Each row of a before or after table is a point. One or more steps were done to the points. Then noise was added and the rows were shuffled. The steps act on columns, c1 being the first. Name the steps. A step turns or swaps two columns, mirrors them in a line or flattens them onto one, adds a multiple of one to another, or multiplies or shifts one. Angles are multiples of 10 degrees, from the lower column toward the higher: turns from -170 to 170, lines from 10 to 170 but not 90. Use the fewest steps. Two steps may share a column if one is a turn and the other turns, adds or multiplies; they go together, in the order done. Otherwise the lowest column goes first.
In the rows, 128 means zero.

Before (10 x 3):
[[140 145 142]
 [121 119 145]
 [133 107 117]
 [ 83 130 141]
 [145 111 141]
 [102  96 101]
 [113 125 113]
 [162 135 141]
 [162 108 115]
 [122 144 152]]
After (10 x 3):
[[232 131 174]
 [ 98 101  95]
 [ 61 139  76]
 [171  76 183]
 [153 153 114]
 [ 49  95  97]
 [153 125 160]
 [112  95 130]
 [109 156 101]
 [152 114 121]]
Steps: multiply c1 by 2.5; turn c1 and c3 by -150 degrees; multiply c2 by 1.6

Before (11 x 6):
[[108 114 129 178 125  95]
 [153 109 119 113 163  78]
 [131  92 144 135 130 117]
 [161  35 123 150 104 129]
 [171 120 119 143 126 102]
 [ 78 149 137  93 122 146]
 [160 195 158 122 122  98]
 [177 115 158 136 120 125]
 [ 77 133  88 166 168 101]
 [146 142 131 108 159 144]
 [ 94 109 101 146  92 143]]
After (11 x 6):
[[160 147 130 108 146 144]
 [122 155 137  93  78 146]
 [122 215 158 122 160  97]
 [125 118 118 144 171 102]
 [ 93 104 101 146  95 143]
 [120 111 159 137 178 125]
 [167 135  91 166  76 100]
 [104   7 123 151 161 129]
 [163 104 119 113 152  78]
 [130  80 144 135 131 117]
 [123 110 128 177 108  94]]
Steps: swap c1 and c5; multiply c2 by 1.3

Before (10 x 11):
[[144 114 115 155 129 152 110 136  41 121 100]
 [147 113 109  39 152 149  94 145 123 118  97]
 [141 121 122 159 157 138 100 147 169 120 111]
 [ 88 108 138 133 163 132 185 110 150 121 135]
 [144 133 147 128 148 145 144 148 166 115 143]
 [109 203 141 151 135 111 134 143 137 118 144]
 [140 122 100 132 120 150 124 142 135 122 110]
 [138 105 126 156 135 147 109 122 166  85 126]
 [147 107 108 135 153 106 131 147 168  91 123]
 [126 127 133 154 131 118 119 132 150 131 153]]
After:
[[145 132 120 102 177 105 146 147 168  97 142]
 [139 104 141 127 147 112 108 120 167  68 126]
 [143 113 154 119 129 114 110 136  42 166 100]
 [106 203 110 178 144 136 135 144 137 115 142]
 [148 112 157   8 187 119  98 145 123 120  99]
 [139 120 136 143 201 123  97 148 170  99 111]
 [ 89 111 122 129 216 117 186 110 148 110 134]
 [139 120 164  99 108 122 125 142 136 118 109]
 [126 126 118 168 136 134 117 133 150 121 152]
 [148 109 132 168 192 159 132 146 167  71 124]]
Steps: add -1.5 times c6 to c4; turn c3 and c6 by -150 degrees; multiply c5 by 2.5; add -0.5 times c9 to c10

Before, 13 rows:
[[101 117 119 121 119 124 140 115 178 139 110 136 128 142 101 107 135 165]
 [103  86 114 156 109 154 155 136  96  96 127  61 162 168 129 124 126 116]
 [138 166 113  81 116 115 103 137 109 142 119 171 130 133 102 119  82 145]
 [108 139 154 159 104 140 134 134  84 161 116 137 153 119 180 118 132 162]
 [138 153 109 149 103 158 126 134 101 176 115  62 145 120 156 113 104 155]
 [117 152 122 128 125 156 129 129 113 137 111 141 167 117 106 169 128 129]
 [119 139 163 102  91 153 106 114 115 148 127 140 156 132 101 153 114 132]
 [106 150 122 150 101 155 109 153 120 100 126 162  80 124 100 121 121  91]
 [105 149 119 151  98 170 137 127 101 104 125  83 163 131 124 111  90 159]
 [132 113 113 138 108 173  88 127 114 116 132 158 155 144 101 155 125 143]
 [108 133 109 124  83  69  95 113 175 111 133 160 144 112 100 122 138 158]
 [142  95 154 118  86 104  99 120 101 114  38 168 157 113 134 120 115 155]
 [216 154 133 144 120 109  96 124 196 106 129 169 166 123 131 106 126 158]]
After, 13 rows:
[[218 154 132 142 121 128  96 124 113 101 110  51 223 125 131 107 126 160]
 [137 153 110 149 103 114 125 134 172 110 158 197 170 119 156 113 104 154]
 [102 117 120 121 118 109 140 114 131  89 123  96 128 142 101 107 135 165]
 [106 150 122 149 102 128 109 153 100 157 156 107   7 124 102 120 121  92]
 [105 149 118 151 100 124 137 126 168 165 167 149 214 131 124 110  90 158]
 [136 166 114  81 114 120 104 138  81 131 115 136 133 132 102 120  83 146]
 [102  86 114 157 109 126 154 134 189 173 153 154 213 169 130 124 125 115]
 [118 139 164 102  91 128 105 114 109 122 154 145 199 132 102 153 114 130]
 [142  94 154 118  87  38  99 121  86 157 105 125 200 112 134 121 116 156]
 [130 113 115 139 109 130  89 126  99 146 173 117 197 144 101 155 126 143]
 [106 132 107 125  84 134  93 114 116 109  69  72 167 112 100 123 137 159]
 [117 152 123 126 124 111 131 128 111 131 155 141 225 116 106 168 128 129]
 [108 138 154 162 104 116 134 134 101 132 140 176 190 119 179 117 132 163]]
Steps: swap c6 and c11; turn c9 and c10 by -140 degrees; turn c9 and c12 by 110 degrees; multiply c13 by 2.5

Before, 11 rows:
[[158  91 175 138 150 148 143 106 149 139 140 152 154 126 135 121 121 117
  121 135 134 111 117 111 102 118 117 149 119 138 111 150]
 [109 125 128 127 105 152  95 150 155 166 131 158 121 132 134 144 125 112
  113 127 143 144 135 143 114 137 125 160 119 151 143  96]
 [108 119 119 111 113 158 104 135 111 121 116 116 111  93 145 125 116  99
  108 149 142 161 156  99 153 131 135 114 175 145 125 106]
 [109 102 139 156 155 124 132 156 113 110 134 116 136 144  95 163 120 115
  138 102 120 112 104 154 114 147  83 103 121 117 145 105]
 [129 128 129 144 124 126 136 107 135 110  93 100 147 137 107 121 167 109
  107 106 144 106 144 149 112  93 115 148 122 134 142 118]
 [106 144 171 109 119 130 147 106 159 137 140 137 117  96 121 120 131 145
  151  96  98 118 152  99 155 120  95 122 126 118 121 149]
 [105 138 144 108 159 126 101 148 126 113 124 139 115  94 104 161 166 151
   95 143  83 123 106  98 127 103 135 121 163 100 131 146]
 [148 136 150 108 100 138 149 107 110 165 149 127 137 107 117 119 179  99
  142 105 131 168 104 145 115 127 102 161 119 122 117 123]
 [112  93 135 118 119 118 113 134 124 148 102 117 123 124 137 106 141 133
  153 134 108 112 133 128 149 121 129 148 126 118 133 107]
 [114 111 146 157 156 109 140 144 156 122 111 114 101 105  81 164 139 147
  135 144 109 106 124 117 142 134 139 123 164 120  95  94]
 [ 97 123 170 117 126 156 151 131 139 171 139 117 110 153 135 115 116 118
  114 146  96 141 154 101 107 116  98 154 135 152 102 106]]
After:
[[135  94 134 119 120 118 114 149 123 147 102 116 124 124 140 109 140 133
  154 135 113 113 134 127 149 121 129 147 100 109 132 108]
 [108 118 118 111 112 159 103 151 112 122 117 117 111  94 145 128 117 125
  110 149 116 161 156  98 153 131 135 113 246 112  98 106]
 [100 123 170 116 126 156 151 147 138 171 138 117 110 153 137 116 115 103
  114 147  97 141 155 100 108 116  97 154 104 102 118 105]
 [123 127 130 144 123 127 137 114 134 111  93 100 148 136 109 117 167 141
  109 107 145 105 143 148 111  93 115 148 136 130 110 118]
 [134 145 172 110 121 131 147  91 159 137 140 136 118  95 122 119 133 121
  151  96 103 117 150 100 155 120  95 122  87 105 146 150]
 [123  89 176 137 150 148 143  91 148 139 141 152 155 125 136 121 122 110
  120 136 138 111 117 111 101 120 117 149 115 159 117 151]
 [133 110 146 157 157 109 139 167 155 122 112 113 100 105  75 156 139  95
  135 144  93 106 125 117 142 134 140 123 183 111 147  93]
 [102 126 126 127 106 152  95 171 155 166 132 159 121 132 131 146 125 143
  112 126 146 144 135 143 114 137 126 159 128 114 111  96]
 [150 137 145 109 159 125 101 137 127 112 126 138 114  94  98 157 166 131
   95 143  72 122 106  98 127 104 135 122 148 101 151 145]
 [135 101 139 156 155 124 132 172 113 109 135 115 136 144  89 157 120 145
  137 101 125 112 103 155 114 147  83 103 102 107 114 104]
 [138 135 150 108 101 138 149 109 111 166 149 126 138 107 119 116 179 117
  143 105 135 169 103 146 115 127 102 160 113 147  99 123]]
Steps: turn c1 and c30 by 80 degrees; add -0.7 times c32 to c8; turn c15 and c16 by 10 degrees; swap c18 and c31; turn c21 and c29 by 30 degrees; multiply c29 by 2.5
